Each row is a point. The ring and each string are closed loops that go straight from each point to the next, and from the last back to the first. Before rounding, they use only three directions, however many columns there are. Count how often each string passes through the ring. Passing back the other way cancels.
In the rows, 128 means zero.

Ring:
[[167 117 114]
 [162 151 116]
 [141 167 122]
 [113 156 130]
 [ 95 125 137]
 [ 99  84 142]
 [120  68 137]
 [148  77 125]]
String:
[[118  48 127]
 [107  60 115]
 [119  91 125]
 [128 100 144]
 [115  76 157]
 [ 92  51 157]
 [ 84  55 130]
 [ 98  74 122]
 [105  83 116]
 [ 94  47 131]
 [106  40 147]
 [123  55 150]
 [121  45 133]
 [118  62 110]
 [128  87 121]
 [140  99 139]
 [150  75 149]
 [141 102 141]
 [131  95 126]
 [116  69 107]]
Times through: 1

Ring (7 x 6):
[[198 107 116 112 122  96]
 [190 149 109 147 116  97]
 [143 173  87 162 124 126]
 [112 157  84 143 134 143]
 [ 98 125  95 112 141 148]
 [127  83 112  80 140 132]
 [167  78 116  82 133 114]]
String:
[[189 198  84 191 112 104]
 [159 186 132 172 110  94]
 [149 155 131 143 118 103]
 [160 141 111 135 123 110]
 [195 134  78 138 124 113]
 [220 139  79 147 118 102]
 [196 128  81 133 124 112]
 [155 131 111 125 126 114]
 [163 148 146 138 114  90]
 [187 157 146 150 108  79]
 [209 153 112 154 111  87]
 [217 143  73 150 119 105]
 [189 138  80 140 124 114]
 [168 135  91 133 127 118]
 [189 157  76 156 121 113]
 [185 181  81 176 116 109]
 [166 195  99 184 114 107]
 [141 182 122 166 116 107]
 [150 190 105 176 116 111]
 [178 195  66 188 118 119]
 [180 161  64 160 124 123]
 [194 173  54 173 121 121]]
Times through: 0

Ring:
[[186 140 159  96 114 127 159  84 141]
 [191 157 143 127 127 163 160  83 127]
 [163 154 120 159 139 183 143 104 114]
 [131 136 115 162 140 163 120 131 118]
 [ 89  97 118 131 125 117 104 148 126]
 [ 69  66 124  88 105  83 111 138 127]
 [ 83  66 135  68  96  74 124 122 131]
 [145 104 157  69 100  90 146  97 143]]
String (15 x 9):
[[175 148 146 128 127 146 144 102 136]
 [225 178 168 130 132 153 157  88 151]
 [229 169 174 104 120 141 171  70 150]
 [208 142 179  70 104 110 172  67 152]
 [186 130 181  74 107  88 149  95 164]
 [149  94 172  43  90  66 151  91 153]
 [109  66 151  32  81  64 152  87 133]
 [109  84 132  72  98 102 146  96 120]
 [142 115 145  98 113 112 138 107 137]
 [184 140 171 100 118 107 141 106 159]
 [188 147 165 110 122 121 143 103 153]
 [225 172 165 116 125 155 170  72 142]
 [203 166 137 132 128 185 175  65 116]
 [166 144 122 131 125 177 162  80 108]
 [148 130 128 124 122 151 147  98 118]]
Times through: 2

Ring (8 x 12):
[[168 162  75 152 140 102 106 107 120 141 158 138]
 [165 165 110 138 114 104 109 123 120 146 141 138]
 [142 148 155 117  79 125 113 142 119 147 123 141]
 [106 117 186  97  47 164 121 157 117 142 112 151]
 [ 89  98 183  95  47 181 123 153 117 137 117 154]
 [ 97  93 143 113  89 168 114 127 121 135 141 150]
 [123 112 101 134 127 139 107 107 123 136 159 144]
 [144 132  79 146 143 121 105 101 123 137 165 141]]
String:
[[ 93 114 197  88  17 191 133 174 112 135 100 160]
 [ 84  97 210  84  27 186 125 166 116 140 104 155]
 [ 88  89 207  90  54 165 112 148 123 146 117 146]
 [122 117 151 117  96 136 107 127 123 145 137 141]
 [101 109 155 106  60 176 124 147 116 133 125 155]
 [ 74  88 180  90  31 208 133 161 114 128 113 164]
 [ 59  72 207  79  19 216 131 167 115 131 107 163]
 [ 82  83 204  89  52 174 114 148 122 143 118 149]
 [114 114 159 111  81 148 112 135 121 142 131 145]
 [109 122 147 109  56 175 129 151 113 131 122 157]
 [121 127 140 116  76 155 120 140 117 136 129 151]
 [124 124 162 113  84 135 109 135 122 147 129 141]
 [126 134 144 116  73 150 120 143 116 138 126 149]
 [136 151 155 113  60 143 123 154 114 142 115 149]
 [155 164 152 120  78 116 114 145 117 149 120 140]
 [169 164 149 128 111  83  98 126 124 159 133 127]
 [152 147 137 128 111 104 102 123 123 151 139 134]
 [137 136 131 126 101 128 110 127 121 143 138 142]
 [141 148 122 127  87 138 120 137 116 138 132 148]
 [154 166 128 127  81 126 120 143 114 142 125 146]
 [157 160 158 121  89 104 107 138 121 154 124 135]
 [140 155 166 111  56 137 121 157 115 145 111 146]
 [124 138 156 110  55 157 126 155 114 138 116 152]
 [116 129 160 107  54 163 125 154 114 137 117 153]]
Times through: 3
String, 33 rows:
[[ 80 101 213  80   9 199 133 177 113 136  96 161]
 [ 84  91 213  85  38 177 118 158 120 143 109 151]
 [111 105 175 107  88 139 104 130 125 149 132 139]
 [116 117 147 115  84 151 115 134 120 139 133 147]
 [101 108 151 108  64 176 124 145 116 132 127 156]
 [ 74  86 165  95  39 210 133 156 113 125 120 165]
 [ 62  69 177  91  44 212 127 151 117 127 123 162]
 [ 83  79 171 101  75 175 113 134 123 138 134 150]
 [104  97 159 111  93 150 107 126 124 143 139 143]
 [115 113 144 117  92 148 111 128 121 140 138 145]
 [ 97 106 141 109  62 186 128 145 114 128 129 159]
 [ 79  92 155 100  44 207 134 154 113 124 122 165]
 [ 59  70 190  85  31 216 130 158 116 128 116 163]
 [ 83  83 193  93  61 173 113 143 123 142 124 148]
 [110 106 168 108  85 145 108 132 123 145 132 142]
 [116 118 151 113  81 150 114 136 120 141 131 147]
 [107 119 153 107  54 175 128 152 114 133 120 157]
 [ 88 112 197  86  11 199 137 177 110 133  98 163]
 [ 98 116 211  86  22 175 127 172 115 142  98 154]
 [116 123 205  95  52 142 112 155 121 152 109 142]
 [130 127 163 115  91 125 105 132 123 150 131 138]
 [129 134 145 117  81 141 116 139 118 141 129 146]
 [131 140 144 117  72 146 121 145 116 139 124 149]
 [141 159 160 111  51 142 126 161 113 142 109 149]
 [147 156 166 114  71 120 113 148 118 151 116 140]
 [149 147 170 117  93 101 101 133 124 158 126 131]
 [141 135 158 120 103 109 100 126 125 154 134 133]
 [130 132 133 122  91 140 115 132 119 140 135 146]
 [128 139 141 117  69 152 123 147 115 137 124 151]
 [127 134 147 116  76 145 118 141 117 141 127 147]
 [128 126 164 113  88 128 106 133 123 149 130 139]
 [115 119 200  97  60 141 110 149 122 152 114 141]
 [ 87 108 227  77   7 187 129 179 114 142  92 156]]
Times through: 4
